Rows are points. Each copy is the shape, with its points in the same order, turned, moved and blurred by noise. Is it also mirrored, or only turned?

Shape (8 x 3):
[[-2.2  2.2 -5.3]
 [-2.1  1.2  1.8]
 [ 0.8 -2.1 -2.5]
 [-0.7  0.8  2.1]
 [ 2.1 -1.0 -4.3]
 [ 3.7 -5.1 -3.4]
 [ 0.2 -1.3  2.8]
 [ 2.2  3.1 -2.0]]
Copy 1 (8 x 3):
[[ 5.5 -1.1 -1.6]
 [ 0.4  3.5 -0.2]
 [-0.5 -2.4 -2.0]
 [-1.2  2.7  0.5]
 [ 1.0 -4.1 -0.7]
 [-3.2 -6.0 -2.3]
 [-2.9  2.0 -0.3]
 [ 2.2 -1.2  2.7]]
Copy 1 is: only turned
Copy 2, 8 rows:
[[ 3.0  6.9 -0.2]
 [ 2.9  0.2 -2.3]
 [-1.5  2.6 -0.6]
 [ 2.4 -0.8 -1.6]
 [-1.7  4.4  1.8]
 [-6.2  1.7  1.1]
 [ 0.5 -2.0 -2.0]
 [ 2.1  2.5  3.2]]
Copy 2 is: mirrored
Copy 3 (8 x 3):
[[-2.8  6.3 -0.2]
 [-1.0 -0.1  2.8]
 [-1.0  1.6 -3.1]
 [ 0.3 -0.3  1.6]
 [ 0.4  3.9 -3.9]
 [ 0.6  1.3 -7.2]
 [ 0.8 -2.4  0.2]
 [ 2.1  4.9  0.7]]
Copy 3 is: only turned
Copy 4 (8 x 3):
[[-5.1 -3.7 -1.7]
 [ 0.4 -2.2  2.9]
 [-2.0  1.3 -1.8]
 [ 1.5 -1.4  2.0]
 [-2.7  0.1 -4.1]
 [-1.5  4.6 -4.7]
 [ 2.1  0.5  1.6]
 [ 0.0 -3.6 -3.3]]
Copy 4 is: mirrored

Shape (10 x 4):
[[ -0.2  -1.1   0.7   2.0]
 [  1.1   1.7  -2.5   0.9]
 [ -1.4  -1.4  -0.7   0.8]
 [ -0.7   2.0   1.3  -2.9]
 [ -0.6   1.6  -0.4  -2.1]
 [  0.5  -0.4  -4.2 -13.5]
 [  0.5  -0.9   1.1   2.0]
 [ -0.5   1.2   0.0   0.9]
 [  1.4   0.3   0.4  -0.5]
 [  3.6  -0.9   0.9   1.1]]
Copy 1, 10 rows:
[[  0.3  -0.2   1.5   0.6]
 [  0.8   1.3  -2.0  -0.6]
 [ -0.5   0.0   1.1   2.1]
 [ -4.2  -1.1  -1.2  -0.9]
 [ -2.9  -0.9  -2.3  -0.3]
 [ -4.7  -9.0 -10.5   2.9]
 [  0.4  -0.4   2.3  -0.4]
 [ -0.9   0.8   0.2  -0.3]
 [ -0.9  -1.3  -0.1  -1.2]
 [  1.7  -2.2   0.9  -2.4]]
Copy 1 is: only turned
Copy 2, 10 rows:
[[-0.5 -2.5 -1.0 -1.1]
 [-4.6 -0.2 -2.5  0.6]
 [-1.8 -2.2  0.7  0.0]
 [-0.9  3.1  0.1 -0.5]
 [-2.3  2.0 -0.4 -0.1]
 [-4.1  9.7  6.7  6.5]
 [-0.1 -1.4 -2.5 -0.2]
 [-2.6 -0.4 -2.1 -1.4]
 [-1.1  1.4 -2.2  0.9]
 [ 0.5  0.3 -4.1  2.0]]
Copy 2 is: mirrored
Copy 3, 10 rows:
[[ -0.5  -0.6   0.4   1.9]
 [  1.2   3.0   1.0   0.9]
 [ -2.1  -0.6  -0.2   1.0]
 [  2.7  -1.4  -1.6  -2.1]
 [  1.4   0.0  -1.5  -2.1]
 [  0.6  -0.6   0.0 -13.9]
 [  0.6  -1.6   1.1   2.5]
 [  0.6   0.5  -0.7   1.9]
 [  1.5  -0.5   1.0   0.1]
 [  1.9  -1.2   4.0   1.3]]
Copy 3 is: mirrored

Shape, 8 rows:
[[-4.7  1.3  5.9 -2.1]
 [-2.5  3.4  0.5 -0.7]
 [-1.6 -3.6 -3.2  1.9]
 [ 0.0 -0.8 -2.7  2.6]
 [ 3.0  0.0  1.1 -2.8]
 [ 4.4 -0.6  1.1  2.7]
 [ 3.9  2.4  0.7 -0.8]
 [-1.5  0.8  4.3 -1.5]]
Copy 1:
[[-4.7  4.3 -5.2  0.4]
 [ 0.4  1.4 -2.7 -1.8]
 [-2.5 -0.3  5.0 -3.0]
 [ 1.0  0.4  3.5 -1.0]
 [-1.1 -3.0 -1.6  2.5]
 [ 1.3 -0.6  2.9  4.0]
 [ 2.6 -2.0 -1.1  2.8]
 [-2.8  2.2 -3.1  1.5]]
Copy 1 is: mirrored
Copy 2:
[[-6.7 -3.2 -2.9 -1.6]
 [-3.9  1.7 -1.5 -3.9]
 [-0.4  2.4  4.1  1.1]
 [ 0.3  2.1  3.5 -1.8]
 [ 2.0 -0.9 -2.7 -2.0]
 [ 3.4 -1.8  2.2 -4.2]
 [ 2.4 -0.2 -1.9 -4.8]
 [-3.0 -2.8 -2.1 -2.4]]
Copy 2 is: only turned

Shape:
[[-2.3  0.7  3.4 -1.2  0.2 -3.0]
 [ 5.8 -0.7 -2.1 -3.2  1.0 -4.7]
 [-0.1  4.0  3.2 -1.6 -0.6 -0.1]
 [-0.5 -0.2  0.1  0.2 -3.6 -0.9]
 [-2.7 -3.8 -5.2 -2.6 -1.6  3.4]
 [ 4.3 -1.2 -2.8 -5.5 -2.3 -4.2]
 [-1.4 -0.7 -1.8  0.1  0.6  3.5]
 [-2.9 -3.5 -0.6 -0.6 -1.0  0.6]
 [-1.3  3.8 -1.0 -0.1 -1.7 -2.3]
 [-0.1 -0.8  4.1  2.0  0.0  3.6]]
Copy 1, 10 rows:
[[ 0.7 -0.8  1.0  1.9 -0.7 -2.2]
 [ 4.8  0.3 -2.1  5.4  5.1  3.5]
 [-1.9 -1.3  0.4  0.1  0.7  1.2]
 [ 1.9 -1.1 -0.8  2.0 -3.4  2.0]
 [ 7.3 -1.6 -6.9 -2.2 -3.2  1.3]
 [ 6.8 -3.2 -2.2  5.2  3.7  3.2]
 [ 2.4  1.3 -4.4 -2.5 -2.0  1.6]
 [ 4.8  0.6 -1.8  0.1 -3.1 -0.9]
 [-1.2 -3.0 -3.1  3.7 -1.5  1.0]
 [ 1.0  3.4  1.1 -2.5 -3.0  1.9]]
Copy 1 is: mirrored
Copy 2 (10 x 6):
[[-1.0  2.2 -3.4 -1.4  0.2  2.0]
 [ 7.3  1.8 -0.7  0.3 -1.9 -4.0]
 [-1.5  3.5 -2.0  2.3  0.7  0.6]
 [-1.8 -1.8 -2.0  0.6 -1.5 -2.1]
 [-2.4 -2.4  4.3 -2.0 -6.6 -1.5]
 [ 4.4  1.2 -2.1  0.1 -5.2 -4.9]
 [-2.3 -1.1  3.8  0.0 -1.5  0.1]
 [-1.7 -2.7  0.6 -2.1 -3.9  0.9]
 [-1.7  1.6 -1.5 -1.2  1.2 -3.1]
 [-1.7 -1.9  0.5  3.2  0.8  3.7]]
Copy 2 is: mirrored
Copy 3 (10 x 6):
[[-0.9  2.0 -0.2  1.6  5.1 -3.2]
 [ 3.9  0.6  2.4 -5.2  3.9  2.3]
 [-2.7  4.4 -0.5  1.1  2.7 -0.1]
 [-1.3  0.1  3.2  1.6  1.0 -1.5]
 [ 0.1 -1.2  2.0 -2.5 -4.7 -6.1]
 [ 3.3  2.0  5.6 -5.0  2.6  0.0]
 [-1.7 -0.9 -1.4 -0.6 -2.4 -2.7]
 [-1.0 -1.8  1.2 -0.2  0.3 -5.5]
 [ 1.1  3.2  1.1  3.0  0.8 -0.3]
 [-6.2 -1.7 -1.8  0.8  1.6 -1.3]]
Copy 3 is: only turned

Shape, 11 rows:
[[ 1.2  1.4 -1.5 -1.1  2.4 -0.8 -0.3 -6.7]
 [-2.8  4.4 -1.8  0.3  0.9 -0.2  0.7  6.4]
 [ 1.9  2.6 -4.6  0.4  0.4  1.1  4.4  6.1]
 [ 1.5  0.8 -0.2 -3.8 -3.6 -1.0 -2.5 -4.4]
 [ 0.1  2.8  1.9  1.4  2.3 -2.1 -2.6  1.0]
 [ 0.5 -1.0 -0.4 -6.0  1.0  0.1 -1.3 -4.8]
 [ 0.7 -0.4 -0.7  2.4  1.7  2.4 -2.1  0.6]
 [-2.8  2.0  0.1  1.1 -2.3 -0.3  3.9  2.9]
 [ 1.0  4.0  2.3  0.4  1.5  2.4  2.3  3.9]
 [-0.8  3.4 -1.2 -3.5 -1.6  2.1 -2.8 -6.4]
 [ 3.5  2.2 -2.3 -3.4 -1.8 -0.6 -0.6 -5.1]]
Copy 1 (11 x 8):
[[-2.2  1.5  0.4 -4.3 -5.3 -1.7 -1.2 -2.7]
 [-2.4  4.1  0.0  6.8  1.4  0.8  2.2 -2.8]
 [-3.5  1.9 -3.8  5.7 -0.1  1.0  4.8  2.3]
 [-3.6  0.3  2.6 -4.7  0.5  2.9 -1.5 -2.1]
 [ 1.4  2.1  1.0  3.6 -1.9 -0.3 -2.9 -1.6]
 [-2.1  5.1  0.6 -6.5 -1.4  0.0 -0.8 -2.2]
 [ 0.7  1.3  0.1  1.0  0.8 -3.3 -1.9 -0.3]
 [ 1.3 -0.4 -0.5  3.6  1.0  3.2  4.8 -3.2]
 [ 0.4  2.3 -4.3  4.4  0.8  1.6 -0.3 -2.6]
 [-5.1 -0.2  1.0 -4.3 -0.6  0.4 -2.2 -5.9]
 [-4.8  0.1  0.2 -4.4 -3.0  1.8 -1.1 -1.1]]
Copy 1 is: only turned
Copy 2, 11 rows:
[[-0.3  5.1  0.3  0.2  1.6  3.1 -5.5  1.1]
 [-1.4 -0.4 -3.1  2.2  3.9 -2.1  5.8  1.3]
 [ 1.5 -1.3  1.2  5.3  2.0 -2.3  4.4  4.0]
 [ 3.3  2.9 -1.2 -2.1 -1.0  0.6 -3.6 -3.0]
 [-2.4  0.2 -3.0 -0.8  1.7  4.3  1.5  0.1]
 [ 3.0  1.4 -2.4  0.5  2.1  0.9 -7.2 -1.5]
 [-0.6 -1.8 -0.3 -2.1  2.7  2.2 -0.4  3.3]
 [-2.2 -0.7  1.6  0.8  1.8 -3.0  3.3 -1.2]
 [ 0.3 -1.9  1.2  2.2  5.0  2.4  3.9 -0.6]
 [ 3.5  5.5 -1.4 -2.7  3.5  0.7 -4.3 -1.3]
 [ 3.4  4.8  0.6  0.7 -1.2  1.2 -4.6 -0.4]]
Copy 2 is: mirrored
Copy 3, 11 rows:
[[-1.6 -5.1 -1.4  0.6 -0.1 -0.2  2.6 -2.5]
 [ 1.1  6.6  1.6  1.2  3.6  2.2 -2.9 -2.0]
 [-0.7  5.3 -2.0  1.0  4.0 -0.8 -5.5  2.3]
 [ 0.2 -1.5 -3.8  1.0 -4.4  3.5  2.9 -1.0]
 [ 0.7  2.1  0.3 -3.4  2.5  2.4  1.8 -3.6]
 [-1.8 -3.9 -1.4  2.4 -1.0  4.2  4.0  0.8]
 [ 2.4 -0.3  1.7 -3.2  1.3  0.9 -0.4  0.6]
 [ 1.1  6.4  0.8  2.4  1.0 -1.8  0.5 -0.2]
 [-2.9  5.3  2.1 -2.3  1.7  0.3 -0.9  0.2]
 [-0.9 -3.8  0.2  1.8 -4.8  2.8  1.0 -3.0]
 [-2.1 -3.0 -4.6  0.9 -3.0  1.6  0.9 -1.1]]
Copy 3 is: mirrored
Copy 4, 11 rows:
[[-1.2 -1.9 -1.9 -2.2  5.8  2.2  0.0  1.4]
 [-1.5  7.2  2.3 -2.7 -3.3  3.0  0.4 -2.9]
 [-2.6  7.7  0.2  1.5 -0.5  0.8  2.3 -5.7]
 [ 3.1 -2.2 -3.1 -1.0  0.8  0.7  2.5  2.6]
 [-0.5  4.0  1.3 -1.5  0.3  3.1 -3.0  3.2]
 [-0.1 -4.1 -2.2  0.0  1.7  4.2  2.7  1.7]
 [ 0.7  1.4  1.9  1.3  1.2  2.1 -3.6 -1.4]
 [-2.9  3.5  0.9 -2.2 -3.4 -1.9  0.5 -2.0]
 [-2.5  5.2  4.6  1.0 -0.4  0.4  1.3  0.0]
 [ 3.6 -3.5  0.5 -3.6  3.4  2.0  2.9  0.8]
 [ 2.0 -0.8 -3.4 -0.8  4.3  0.8  3.7  1.2]]
Copy 4 is: only turned

Shape:
[[-1.1  4.1  0.6  0.2 -2.5 -0.3 -0.1 -1.3  6.1]
 [ 2.7  0.6 -2.0  4.3  3.5 -0.8 -3.5  2.9  0.4]
 [-0.1  1.2  4.4 -1.4 -0.4  1.8  1.8  3.0  2.5]
 [-0.3 -1.7 -2.1  2.7 -0.9  1.9  1.3 -0.3  0.8]
 [ 0.4 -0.2 -1.5  4.7 -1.5 -1.9  1.6  0.0 -2.8]
 [ 6.1 -1.8  0.2 -1.5 -3.6 -3.1  1.5 -4.5 -1.1]
 [ 0.2  0.9 -3.9  3.9 -2.3  2.4  1.9  2.6 -1.3]
 [-0.9 -1.6 -1.3  0.3 -0.1  1.2 -3.3  3.2 -1.8]
 [-3.9 -1.0 -1.1  4.6  3.9 -3.2 -4.6 -0.2  3.6]
 [-1.9  4.1 -0.7  0.0 -2.7  0.1 -0.4  0.7  4.0]
 [-2.6  4.0  2.3  1.1 -2.0 -4.4  2.5  4.8  4.0]
 [ 1.8  1.9  0.8 -0.8  3.4 -4.3 -2.3  0.2  1.0]
 [ 3.6  2.2  0.1  2.4 -4.3  1.2 -3.0  0.3 -4.7]
 [-1.8  4.4 -1.7  2.0  0.7  4.2 -4.0 -0.1  0.9]
 [-2.5  3.1 -1.8  3.2 -3.1  1.3  2.4  2.6 -2.8]]
Copy 1:
[[ 1.2 -1.3 -0.3  0.5  2.5  2.9  1.6 -2.8  6.9]
 [ 0.8 -4.1  3.8  2.7 -2.1 -0.1  0.4  2.0 -0.8]
 [ 2.6  1.4 -0.7 -2.6  2.2  4.4 -1.6 -0.8  2.1]
 [ 0.8 -1.8 -1.1 -1.6 -2.6 -1.5  1.5  0.8  2.9]
 [ 1.3 -2.9 -3.9  2.0 -4.1 -1.1  0.2  1.7  1.5]
 [ 3.6  0.4 -5.3  2.9  2.9 -4.7  4.1  0.0 -0.8]
 [-0.3 -5.9 -2.7 -2.4 -3.6 -0.3  1.1  0.1  2.0]
 [ 0.5 -1.1  0.6 -1.0 -4.6  1.3  2.3 -1.9 -2.2]
 [ 1.5  0.0  6.3  3.9 -5.5  0.3 -0.3 -1.0  3.8]
 [ 0.1 -1.8 -0.7  0.2  0.8  2.8  1.3 -3.0  5.1]
 [ 4.9 -2.9 -1.5  2.1  0.7  5.0 -3.7 -4.2  4.2]
 [ 1.2  0.3  1.6  5.5  1.4 -0.1 -1.2 -2.1 -1.2]
 [-1.2 -2.2 -4.4  2.3 -1.8  2.8  5.0  1.9 -1.5]
 [-5.0 -2.2  2.3 -1.3 -2.1  3.1  1.9  0.4  3.3]
 [-1.1 -4.3 -5.4 -1.1 -4.2  2.4 -1.1 -1.0  2.7]]
Copy 1 is: only turned
Copy 2, 15 rows:
[[ 1.0 -0.6 -2.7 -2.0  3.5  6.6 -3.7  1.7 -2.1]
 [-2.5  3.3 -0.8  1.9 -3.8  0.3 -3.4  3.8 -1.3]
 [ 4.1 -1.6  1.1 -3.3 -0.1  2.2 -2.4  0.5 -4.2]
 [-0.6 -2.2 -0.9  0.3 -0.1  2.0  1.2  3.7 -0.1]
 [-1.3  1.2  2.3  1.7 -1.3  4.1  2.8  3.7  0.8]
 [-1.0  2.8  0.9 -5.3  1.2  3.8  3.0 -1.4  5.1]
 [-0.8 -3.0  2.3  1.8 -1.3  3.2 -0.8  6.2  1.3]
 [ 2.4 -0.3 -0.3  2.9 -2.8 -0.3 -1.6  1.6  1.1]
 [-2.1  3.2 -5.9  5.2 -1.1  2.2 -0.9  1.6 -4.3]
 [ 1.5 -1.2 -1.0  0.2  2.8  5.7 -4.3  2.3 -1.4]
 [ 0.3 -0.6  3.0  1.2  1.6  7.4 -3.8 -0.6 -5.9]
 [-0.4  6.0 -0.2 -0.1  0.8  1.1 -2.4 -0.5 -2.0]
 [ 2.8  2.3  1.9 -0.6 -3.8  4.8 -1.1  4.6  5.2]
 [ 3.1  0.8 -3.3  1.6  0.3  2.1 -4.6  7.0 -0.1]
 [ 2.0 -2.1  4.1  2.9  0.1  4.8 -0.5  5.8  0.1]]
Copy 2 is: mirrored
Copy 3, 15 rows:
[[-5.0  0.4  1.5  0.5  4.0  0.4  0.7 -3.8  1.3]
 [-4.5  2.8 -1.4  0.2 -2.7  1.6 -4.1  0.9 -4.3]
 [-2.7 -2.5  0.9 -2.7  2.0 -0.5  2.3  1.9 -2.0]
 [-1.4 -1.0  1.2  0.6 -2.4  1.9 -2.1 -1.7  1.6]
 [-1.7  1.9  1.1  3.0 -2.0  1.5 -3.7  3.1  2.0]
 [ 2.8  0.4  3.8  8.1 -0.5 -1.3  0.9  0.1 -1.1]
 [-4.6  1.4  0.4  0.3 -5.3  2.2  0.0  1.4  3.3]
 [-0.1  3.5 -2.9 -1.3 -2.8  1.5 -0.7  1.4 -1.8]
 [-1.7  3.5 -1.7 -1.7  1.6  2.3 -8.2 -2.5 -0.9]
 [-4.3  1.2 -0.7  0.1  2.4  0.3  1.2 -2.3  1.8]
 [-5.3  2.6  2.7 -3.3  5.4 -0.6  0.0  2.3  2.4]
 [-1.9  2.1 -1.1  1.4  2.3 -3.4 -4.0  0.9 -3.8]
 [-2.1  2.1 -2.6  6.6 -2.1  3.0  1.7  3.6 -1.7]
 [-5.0 -0.2 -6.0 -0.1 -0.4  2.1 -0.8 -2.1  0.0]
 [-4.0  1.4 -0.9  0.0 -2.4  1.8  0.8  3.2  4.1]]
Copy 3 is: mirrored

Shape, 14 rows:
[[-2.3 -4.6 -4.4 -1.2  2.2 -1.7  0.6  1.0  0.8]
 [ 0.9  5.5  4.9 -5.7  1.3  2.3 -2.6 -1.1 -1.1]
 [-5.7  2.8 -3.0  2.1  1.6  0.5  3.6 -1.3  1.0]
 [ 3.6 -2.1 -1.0  0.6 -1.1  0.1 -2.8 -5.9  2.0]
 [ 3.6 -1.6 -0.8 -1.0  0.7 -4.6 -0.1  0.1  2.7]
 [ 0.3 -0.4 -3.4 -1.5 -1.1  0.9 -1.1 -0.2 -4.2]
 [ 1.9  3.3  3.3 -0.4 -4.2  3.9  1.4  1.9  0.0]
 [ 0.5  0.6 -1.2  1.2  1.5 -2.3  1.3 -2.5  1.6]
 [ 4.0 -2.1 -3.9  0.2  5.2 -0.9  0.7  1.4  0.7]
 [ 1.8 -2.7 -2.0  3.1  2.1 -1.2 -0.5  1.2  4.9]
 [-1.0 -4.6  2.1 -1.6  2.4 -0.5  1.8  3.0 -3.0]
 [ 2.1 -2.8  4.9 -6.6 -0.9  3.4  1.2  4.7 -1.9]
 [ 2.2 -0.4 -0.9 -0.6 -2.9  2.4  2.0 -4.6 -0.2]
 [ 2.6  0.0 -3.2  1.5  0.2  0.7 -3.0 -3.5 -4.4]]
Copy 1:
[[-3.0 -0.6 -2.3 -3.4 -1.0  0.9  1.7 -3.4  0.3]
 [ 5.2 -3.8  7.9  1.2  1.9 -3.5  3.6  1.8  0.9]
 [ 2.3  2.4  0.7 -3.0  2.7  2.6  5.1 -2.1 -5.7]
 [-2.2  3.0  5.5  3.3 -2.6  1.6  0.3 -2.2  2.3]
 [-0.2 -0.7  2.9 -2.8 -2.3  2.0 -3.6 -2.0  1.6]
 [ 0.7 -2.2 -0.2  1.6 -3.8 -0.9  3.4 -0.1 -1.7]
 [ 6.5  2.0  2.2  2.2  0.1 -3.3 -0.9  2.2 -1.9]
 [-0.1  1.3  4.0 -1.4  0.0  2.9  0.1 -1.7 -2.0]
 [-2.2 -1.7  2.2 -2.0 -2.0 -1.3 -2.5 -6.5 -2.1]
 [-1.0  3.6  2.0 -3.9 -1.1 -0.5 -2.9 -4.8  0.0]
 [-2.7 -2.7 -0.6 -2.2  1.2 -3.4 -0.5  2.0 -1.5]
 [ 3.1 -4.7 -1.1  1.9  2.4 -6.7 -2.4  3.1  1.7]
 [ 1.5  2.0  2.0  5.5 -0.5  1.5  0.4 -0.6 -1.5]
 [-1.8  0.4  4.0  2.8 -6.0 -0.4  3.1 -1.4 -2.7]]
Copy 1 is: mirrored
Copy 2 (14 x 9):
[[  3.5   0.7  -4.2  -0.4  -1.3   0.4  -1.6   3.8  -3.9]
 [ -4.0  -0.5   1.8  -5.9   1.5   5.1   1.5   0.6   5.2]
 [  3.2  -0.8  -7.4   1.2  -0.4   0.5  -0.1  -0.1   3.9]
 [  0.6   2.9   2.2   2.2   0.3   5.4  -3.6  -1.7  -1.4]
 [ -0.6  -0.5   1.3  -0.3  -4.3   1.2  -4.0   0.9  -2.7]
 [ -0.6   4.3  -1.1  -0.4   2.1  -0.6   1.3   1.1  -0.7]
 [ -0.9  -0.8   0.6  -3.3  -0.2   1.4   3.5  -6.1   2.5]
 [  0.9   0.2  -1.8   1.3  -1.4   1.3  -4.0  -0.1   1.3]
 [ -2.0  -0.2  -3.6  -1.9  -0.3   0.1  -5.3   0.5  -4.6]
 [  0.4  -2.9  -2.5   1.8  -2.3   2.3  -3.5  -1.2  -4.6]
 [  3.3  -2.3  -0.1  -4.9   1.8  -2.4  -0.6   2.4  -2.4]
 [  0.8  -0.9   2.6 -10.1   0.6   0.6   3.3  -0.8  -2.2]
 [  2.5   4.3   0.2  -0.6   0.7   2.6  -1.6  -3.9   1.1]
 [ -1.9   4.3   0.3   2.2   4.3   0.6  -2.0  -0.2  -0.4]]
Copy 2 is: mirrored
Copy 3, 14 rows:
[[ 0.5  1.2  1.3  2.5  2.6 -4.5 -3.8  1.1  1.3]
 [ 1.2 -2.5 -3.5  1.0 -1.7  5.4  1.9 -6.4  4.2]
 [-2.0 -2.3 -2.0 -1.4  5.9  0.0 -0.1  3.6  0.1]
 [ 5.2  1.8 -1.7  4.3 -2.6  3.3 -2.0  3.9  1.6]
 [ 6.0  0.1 -1.1  4.9  0.4 -1.6 -1.0 -0.6 -1.4]
 [-0.8  2.3  2.0  0.6 -0.4  2.3 -3.4 -1.2 -0.6]
 [ 0.9 -3.5  1.1 -0.9 -3.3  3.2  4.5 -1.1 -0.8]
 [ 3.3 -0.7 -2.8  1.9  2.0  0.1 -1.1  1.8 -0.9]
 [ 4.7 -3.1  1.1  2.6  1.4 -1.8 -6.6 -0.6 -0.5]
 [ 3.6 -3.6 -0.1  5.1  0.2 -3.0 -2.3  3.4 -0.8]
 [-0.5 -0.3 -1.0 -0.8 -2.8 -5.0 -3.1 -3.2  0.5]
 [ 1.5 -1.4  2.8 -1.3 -5.9 -2.0  1.2 -6.5  3.5]
 [ 3.8  1.4  0.1 -1.6 -1.8  3.0  0.3  3.0  0.9]
 [ 0.7  1.5 -0.8  1.8 -1.6  5.2 -5.3  1.4 -1.7]]
Copy 3 is: only turned
Copy 4:
[[-1.1 -2.9 -0.5  2.1  4.6  0.9  4.1 -1.0 -2.5]
 [ 2.5 -1.1  1.7  1.6 -5.9 -3.5 -0.1  2.7  5.1]
 [-4.1  3.4  3.1 -1.0  0.9 -2.1  5.0 -0.9 -1.8]
 [ 2.8 -2.7 -2.6 -2.6 -3.2 -0.6  0.3 -3.0 -4.2]
 [-1.9 -5.0 -1.8  1.2  0.5 -0.3 -2.9 -2.5 -1.8]
 [-0.7 -0.5 -3.2 -1.3 -0.7  2.4  3.4  2.8  0.4]
 [ 0.4  4.3  1.2  1.3 -4.3  1.6 -2.6  0.7  2.9]
 [-2.7 -2.3  1.1 -1.2 -0.7 -1.3  1.1 -2.1 -2.1]
 [-2.2 -4.2 -1.4  2.9  1.5 -0.4 -1.2  2.9 -5.9]
 [-0.1 -1.1 -0.7  0.9  3.3 -0.6 -2.2 -2.4 -5.4]
 [ 1.1 -3.2  3.8  2.4  1.7  4.8  1.7  1.9  0.2]
 [ 3.7 -1.1  1.2  6.5 -2.6  5.1 -0.2  2.2  4.2]
 [-0.4  0.0 -1.8 -1.6 -5.3  2.1  1.9 -2.3 -2.1]
 [ 0.6 -1.5 -2.9 -5.5 -2.1  0.7  1.7  3.3 -1.8]]
Copy 4 is: only turned
